Rows are points. Two turns around zero, p and q, are shown by what they do to some points. Where does a point land after both, in the order given? Backwards means that the second turn is done in reverse. Each puzzle has new turns, and all numbers are rounded.

Turn p:
[ 0.54 -0.02] => [0.32 0.44]
[-0.17  0.05] => [-0.14 -0.11]
[-0.19  0.10] => [-0.19 -0.10]
[-0.18 -0.13] => [ 0.01 -0.22]
Turn q:
[-0.04  0.09] => [-0.10  0.01]
[-0.29 -0.14] => [-0.02 -0.32]
[ 0.50 -0.09] => [0.32 0.39]
[-0.18  0.15] => [-0.22 -0.08]
Where do these land?
p, then q: [0.54 0.02] => [-0.26  0.47]
q, then p: [-0.11 -0.12] => [ 0.16 -0.04]
q, then p: [-0.25  0.10] => [ 0.02 -0.27]
p, then q: [-0.18 -0.01] => [ 0.09 -0.16]

Turn p:
[0.23 0.34 0.19] => [0.05 0.41 0.19]
[-0.03 -0.45  0.11] => [ 0.11 -0.42  0.16]
[-0.32  0.18 -0.24] => [-0.31  0.04 -0.31]
[ 0.11 -0.07 -0.06] => [ 0.14 -0.03 -0.03]
Turn q:
[ 0.31 -0.27  0.34] => [ 0.28 -0.43  0.13]
[0.13 0.15 0.18] => [ 0.05 -0.03  0.26]
[-0.12  0.12 -0.34] => [-0.07  0.33 -0.18]
[-0.32 -0.01 -0.18] => [-0.26  0.13 -0.22]
Where do these land?
q, then p: [-0.17  0.50  0.08] => [-0.44  0.18  0.25]
q, then p: [-0.09 -0.19 -0.23] => [ 0.06  0.02 -0.31]
p, then q backwards: [-0.14 -0.11  0.04] => [-0.08 -0.06  0.15]
p, then q: [ 0.40 -0.21  0.11] => [ 0.36 -0.18  0.23]

Turn p:
[-0.05  0.15  0.00 -0.43] => [-0.20  0.26 -0.25  0.20]
[-0.07 -0.24  0.18  0.38] => [-0.02 -0.29  0.29 -0.27]
[-0.29  0.10 -0.18  0.01] => [-0.04 -0.17  0.00  0.31]
[ 0.26 -0.35 -0.01  0.29] => [ 0.23 -0.20  0.03 -0.43]
[ 0.15  0.34  0.00 -0.24] => [ 0.04  0.39 -0.06  0.19]
Turn q:
[-0.30 -0.49  0.10 -0.20] => [-0.40  0.36  0.22  0.21]
[ 0.30  0.27 -0.30 -0.28] => [ 0.04 -0.21  0.04 -0.53]
[-0.05 -0.13  0.18 -0.18] => [-0.02  0.24  0.16  0.02]
[-0.01  0.12  0.16  0.20] => [ 0.21 -0.01 -0.12  0.15]
[ 0.26 -0.04  0.11  0.10] => [ 0.19 -0.13  0.18  0.07]
[ 0.19  0.26 -0.04 -0.09] => [ 0.19 -0.09 -0.02 -0.26]
[-0.39  0.00 -0.20  0.45] => [-0.22 -0.15 -0.45  0.35]
Where do these land?
q, then p: [-0.14  0.11  0.25  0.00] => [0.24 0.15 0.07 0.10]
p, then q: [ 0.22 -0.02  0.00 -0.25] => [-0.03 -0.10 -0.16 -0.27]
p, then q: [-0.21  0.18 -0.18 -0.23] => [-0.05 -0.25 -0.24  0.21]
p, then q: [-0.34 -0.19 -0.21  0.44] => [-0.15  0.04  0.45  0.40]
q, then p: [ 0.12 -0.35  0.24  0.25] => [ 0.05 -0.09  0.43 -0.25]
q, then p: [ 0.35  0.26 -0.10 -0.22] => [-0.17  0.26 -0.34 -0.19]

Turn p:
[-0.34 -0.03  0.03  0.28 -0.15  0.41  0.00  0.36] => [-0.03  0.27 -0.08  0.34  0.31  0.26 -0.10  0.39]
[ 0.11  0.13 -0.25  0.26  0.03  0.15  0.04  0.02] => [ 0.16  0.04  0.08  0.00  0.38 -0.06 -0.02 -0.04]
[ 0.08  0.34  0.08  0.23  0.11  0.14 -0.38  0.12] => [ 0.22  0.17  0.30 -0.03  0.11  0.20 -0.39 -0.04]
[ 0.19 -0.18 -0.11 -0.36  0.00 -0.19 -0.05  0.05] => [ 0.13 -0.27  0.05 -0.09 -0.29 -0.09  0.23  0.06]
[-0.17 -0.83  0.43  0.15 -0.40 -0.33  0.41  0.02] => [-0.82  0.16  0.00  0.38 -0.30 -0.33  0.50  0.26]
[-0.12  0.01 -0.10 -0.17  0.48 -0.13 -0.05 -0.08] => [-0.07 -0.35 -0.10 -0.35 -0.03  0.02 -0.22  0.05]
[ 0.13  0.41  0.47  0.09  0.13  0.38 -0.08  0.15] => [ 0.07  0.45  0.16 -0.21  0.05  0.54 -0.16 -0.09]
[ 0.23  0.16 -0.12  0.08 -0.09  0.12  0.19  0.07] => [ 0.20  0.17  0.02 -0.08  0.21 -0.04  0.19 -0.06]
[ 0.07  0.14 -0.06 -0.05  0.04 -0.10 -0.15 -0.12] => [ 0.13 -0.08  0.05 -0.06 -0.07 -0.05 -0.13 -0.16]
[-0.10  0.20 -0.15 -0.16 -0.07 -0.25  0.08 -0.07] => [ 0.16 -0.01 -0.25 -0.08 -0.13 -0.24 -0.07 -0.07]
[-0.09 -0.35 -0.24 -0.35 -0.09 -0.19  0.00 -0.52] => [-0.13 -0.55 -0.24  0.18 -0.23 -0.21  0.18 -0.29]
Turn q:
[ 0.23  0.00 -0.20 -0.33  0.21 -0.09 -0.46  0.37] => [ 0.47  0.25 -0.29 -0.34 -0.01  0.08 -0.17  0.29]
[ 0.00 -0.04  0.16  0.28  0.15 -0.14  0.20  0.41] => [ 0.07 -0.04  0.34  0.10 -0.23 -0.14  0.09  0.38]
[-0.10 -0.12  0.18 -0.14 -0.37  0.26 -0.25 -0.37] => [-0.16 -0.01 -0.15  0.08  0.10 -0.02 -0.41 -0.49]
[-0.05  0.13 -0.03 -0.16  0.03  0.35  0.13  0.35] => [-0.07  0.32  0.18 -0.05 -0.16  0.34 -0.08  0.13]
[-0.17  0.16  0.17  0.32  0.28  0.19  0.07 -0.17] => [-0.25 -0.03  0.03  0.45  0.18  0.03  0.04  0.20]
[-0.05  0.33  0.09 -0.21 -0.31  0.13 -0.34 -0.33] => [-0.12  0.31 -0.41  0.12  0.06 -0.06 -0.15 -0.42]
[ 0.26 -0.04 -0.17  0.20 -0.22  0.03  0.21 -0.25] => [-0.01 -0.34 -0.05  0.10 -0.15  0.14  0.22 -0.28]
[-0.52 -0.08 -0.09  0.32 -0.07 -0.18  0.26  0.31] => [-0.48 -0.11  0.28 -0.17 -0.23 -0.25  0.08  0.34]
[ 0.19 -0.15 -0.32  0.07  0.16 -0.21  0.07  0.06] => [ 0.19 -0.27 -0.05 -0.21 -0.02  0.07  0.22  0.18]
[ 0.21 -0.21  0.20 -0.36  0.14 -0.34  0.11 -0.37] => [ 0.36 -0.09  0.15 -0.10  0.47 -0.19  0.15 -0.31]
Where do these land?
p, then q: [-0.38  0.36  0.18 -0.18  0.04  0.05 -0.11 -0.05] => [-0.05  0.04 -0.49 -0.09 -0.14  0.22 -0.16 -0.08]
q, then p backwards: [ 0.02  0.12 -0.16  0.17  0.04  0.32  0.07  0.22] => [-0.15 -0.14  0.30 -0.17 -0.02  0.15 -0.12  0.17]
q, then p: [-0.19  0.19 -0.14 -0.23  0.24 -0.06  0.01 -0.20] => [ 0.04 -0.10 -0.25 -0.35  0.16  0.05 -0.10  0.09]
p, then q: [ 0.10  0.21 -0.04  0.29 -0.08  0.07  0.11 -0.18] => [ 0.03  0.04 -0.16  0.19  0.29 -0.05  0.20  0.05]
p, then q: [ 0.22 -0.63  0.09 -0.03  0.18 -0.22 -0.64  0.15] => [ 0.00 -0.09  0.54  0.13 -0.24 -0.42 -0.63 -0.12]
p, then q: [-0.25  0.27 -0.13  0.13  0.09 -0.31  0.12  0.07] => [ 0.18  0.13 -0.33 -0.28  0.02 -0.18  0.09  0.13]
q, then p: [ 0.12 -0.73  0.19  0.22  0.14  0.09  0.13 -0.03] => [-0.43 -0.17  0.53  0.14 -0.24  0.26  0.10  0.15]
p, then q: [ 0.22  0.07  0.17 -0.23  0.01 -0.19  0.07  0.03] => [ 0.00  0.14  0.08 -0.11 -0.07 -0.01  0.08 -0.36]
q, then p backwards: [ 0.14  0.13 -0.17 -0.14 -0.66  0.26  0.25 -0.02] => [ 0.20  0.12  0.53 -0.30 -0.04 -0.01 -0.06 -0.47]
